Each row of a before or after table is a point. The points were changed in one or more steps. Then noise was added and the rows were shuffled. The steps act on columns, c1 being the first. Name the steps. A step turns or swaps two columns, mirrors them in a line or flattens them onto one, adds a multiple of one to another, or multiplies or shifts one. Angles are multiples of 10 degrees, from the lower column toward the higher: turns from -170 to 170, lines from 10 to 170 but not 90. Use the fewest steps. Two steps may share a column if one is a turn and the other turns, adds or multiplies; they go together, in the order done. Otherwise the lowest column goes first.
In the rows, 128 means zero.

Before, 11 rows:
[[147 209]
 [ 93  59]
 [ 95  89]
 [ 86 116]
 [ 83 125]
 [162 172]
 [167 145]
 [138 149]
 [133  69]
 [147  84]
 [ 97 105]]
After (11 x 2):
[[141 108]
 [150  77]
 [137 169]
 [186  69]
 [ 86 191]
 [124 165]
 [146 169]
 [125  85]
 [ 72 152]
 [ 78 136]
 [110 175]]
Steps: turn c1 and c2 by -120 degrees

Before:
[[196 160 190]
 [125 136  81]
 [129  73  81]
 [176 140  70]
 [107 125 113]
 [134 124 122]
 [181  98  47]
 [148 144 149]]
After (8 x 3):
[[ 80 105 126]
 [121  94 135]
 [ 82  44 130]
 [ 46  68 183]
 [192 131 195]
 [112  96 109]
 [150 116 146]
 [ 70 110 174]]
Steps: swap c1 and c3; shift c2 by -30

Before, 12 rows:
[[184 147  86 174  98  99]
 [121  59 164 152 138 158]
 [163 133 146  57 176 148]
 [178 189  93 128  88 126]
 [209 162  97 166 107 155]
 [171 109 137  31 127 191]
 [ 77 117 143  62 161 183]
 [ 70 103 134 166 132  79]
 [ 81 141 172 145  78 107]
 [117 104 158 186 176 124]
 [105 119 166 182 139  97]
 [110  93 164 128 135 135]]
After (12 x 6):
[[171 118 145 166  68 108]
 [141  74 105 146  99 136]
 [100 171 184  84 129 122]
 [121 137 160  38 138 153]
 [136 120 173  54 146 100]
 [ 99  99  86 200 125 176]
 [181  95  95 122  98  99]
 [ 37 118  72 133 135 150]
 [183  80  73 109 127 127]
 [ 16  96 128 140 124 192]
 [189  85 118 160 125  78]
 [152  37 110 122 106 157]]
Steps: turn c1 and c4 by -120 degrees; shift c2 by -20; mirror c3 and c5 in the line at 120 degrees

Before:
[[ 87  76 149 119 133 164 112  77 108]
 [152 189 154 185 153 116 167  66 102]
 [ 83  90 167 114  92 106 174 134 145]
 [ 77 149 133 149 163  79 140 107 176]
 [114 117  69 166 148  70 218 156 129]
 [180 142 115 121 176  70 135 163 200]
 [122 100  96 142 105  61 142 159 142]
 [178 147  95 106  91 113 172  74 117]
 [ 85 175  87  94 102 162 141 166 100]
 [ 97 155 138 192 147 179 129  76 149]]
After:
[[211 139 155 114 239 127 152 108  40]
 [205 154 138 111 152 146  62 110 129]
 [ 60 168 124  85 159 123 153  99 169]
 [ 77  68 180  91 206  76  84 152 144]
 [171  84 192  58 214 154  55 124 139]
 [122 109 139 154 163 170 148 103  74]
 [ 63 124 189 181 193 112  89 168 163]
 [103  90 110 134 214 173 108  36  87]
 [ 45 115 173 103 223 134 100 124  60]
 [ 55 131 208 164 150 129 109  84 106]]
Steps: multiply c1 by 1.6; mirror c2 and c4 in the line at 140 degrees; shift c3 by 40; shift c5 by 60; turn c6 and c9 by 140 degrees; turn c7 and c8 by -120 degrees

Before, 10 rows:
[[150 116 160 126 139 107 125 133 101 113 131 143]
 [146 120 145 139  80 118 156  97 147 115 159 107]
 [132 124 106 139 113 163 116  93 124 173 123 148]
 [154  78 103 116 137 147  92 142 115 143 138 122]
 [169  82 110 109  87 107  94 142 146 108 116 158]
 [132  79 100 151 134 115 106 111 107 137  95 100]
 [124 102 147 114 152 122 167 120 159 157  85 110]
 [117 126  99  96 121 113 167 157 153 132 129 115]
 [185 129  98  97 130 157 142 114 117 157  95  96]
 [113 143 146  97 130  99 128  88 145 171 121 163]]
After, 10 rows:
[[148 107 160 129 137 117 117 146 156 129 148 138]
 [146 118 143 136  77 121 163  36 143 105 101 121]
 [187 158  98 104 133 128 158  84  98 156 142 108]
 [126 124 148 115 155 104 172 106  73 126 136 131]
 [164 109 115 118  88  87  80 173 120 106 135 136]
 [133 160 110 133 115 125 109  27 100 167 115 135]
 [127 116  98 146 134  77 122  75 114 149 160  92]
 [117 115 100 105 126 126 167 216 109 118 115 138]
 [113 100 149 106 129 141 113  11  90 151 109 155]
 [152 147 101 117 138  78 101 173 135 147 118 108]]
Steps: swap c2 and c6; multiply c4 by 0.7; turn c7 and c12 by 30 degrees; multiply c8 by 3; turn c9 and c10 by -40 degrees; turn c9 and c11 by -140 degrees

Before (8 x 18):
[[ 44 130 171 189  82  88  75 109 129  80 176 126 118 141 146 110 151 108]
 [175 155 115 127 153 139 122 159  99 134 155 164 122  74 161  77 135 126]
 [173 188 178 134 108 160 141 142 133 152 146 156 184 155 119  97 116 128]
 [146 114  79  17 135 146 185  57 166 134 173 136 126 113 129 138 137  82]
 [217  73  51 126 134 137 155  94 188 113 131 106 174 117 178 102 117 116]
 [143  76 207 111 108 156 133  69 120 103 135  96 121 154 142 144 136 107]
 [164 108 133 143 157 133 132 210  99 149  54 130 150 156 220 172 109 100]
 [189  29 136 191 223 163 133  94 163 152 107  33  85  92 177  89 147  80]]
After (8 x 18):
[[128 112 134 144 153 147 125 207 106 145  53 134 151 152 220 165 111 102]
 [173  71  52 131 128 124 153  93 189 140 134 113 173 113 177 102 120 118]
 [132 158 115 129 151 119 119 161 102 135 155 163 117  71 157  77 139 131]
 [101  79 206 113 108 162 135  69 125 129 138 100 122 148 138 127 137 103]
 [  5 134 172 192  80  87  74 108 125 131 176 127 115 140 134 126 150 108]
 [106 111  74  19 134 149 189  60 169 126 171 140 136 111 138 132 137  84]
 [131 187 178 135 105 148 135 140 132 129 149 154 186 159 124  89 110 124]
 [150  31 136 186 223 148 128  93 156 137 106  34  81  94 179  79 143  78]]
Steps: shift c1 by -40; turn c6 and c16 by -20 degrees; flatten c10 and c15 onto the line at 80 degrees

Before:
[[121 131 131 102 151 115 105 161 124 159 115 142 168 152 125 138 156 155
  152 126 126 147 130 138]
 [ 89  97 123 143  98 158  53 119  83 156 113 119 118 120 131 115 117 161
   85 174 165 129  84 130]
 [147  81 127 154 118 132 128 159 160 104 140 158 164 149 147 130 168 162
  107 104 116 102 172  45]
 [140 167 143  99 149 104 106 104 165 142 117 110 141 102  37 127 143 144
  120  83 162 101  99 165]
 [150 172 152 160 121 125 148 132 146 126 110 149  85 136 107 139 134 125
  106 100 153 121 162 102]
 [131 111 115 118 109 113 107 149 121 131 137 124  97 153 130 113 170  90
  122 104 123 115 148 119]
 [169  98 151 137  97 119 113 164 160 162 124 159 111 104  96 137 171 165
   94 135 130 111 106 157]
 [161 105 126 144 124 175 164 114 136  92 121 186 136 126 110 134 105 108
  132 148 111 162 134 116]]
After (8 x 24):
[[139 169 144 115 119 105 104 107 164 142 118 109 141 105  32 128 139 145
  123  82 164 104 143  59]
 [147  84 133 141 131 137 126 163 157 106 138 155 164 150 144 131 173 162
  105 101 118  95 136 247]
 [171  94 152 124 125 118 111 169 159 161 121 163 110 109  95 135 174 158
   94 137 132 110 132  74]
 [160 103 125 135 133 175 163 114 137  95 122 188 130 128 111 138 103 107
  135 153 108 161 129 146]
 [132 108 109 113 120 114 105 146 118 130 137 122  98 157 135 113 172  87
  123 103 124 115 109 164]
 [ 89  96 126 125 122 158  50 125  84 159 112 117 119 121 131 111 119 160
   83 173 164 127 182  62]
 [119 136 129 116 116 114 103 159 124 161 114 139 168 151 126 137 155 155
  154 126 127 148 116 128]
 [151 170 153 152 139 121 150 134 142 125 107 151  88 135 106 141 133 125
  105  98 153 118 104 194]]
Steps: flatten c4 and c5 onto the line at 30 degrees; multiply c23 by 2; turn c23 and c24 by 130 degrees
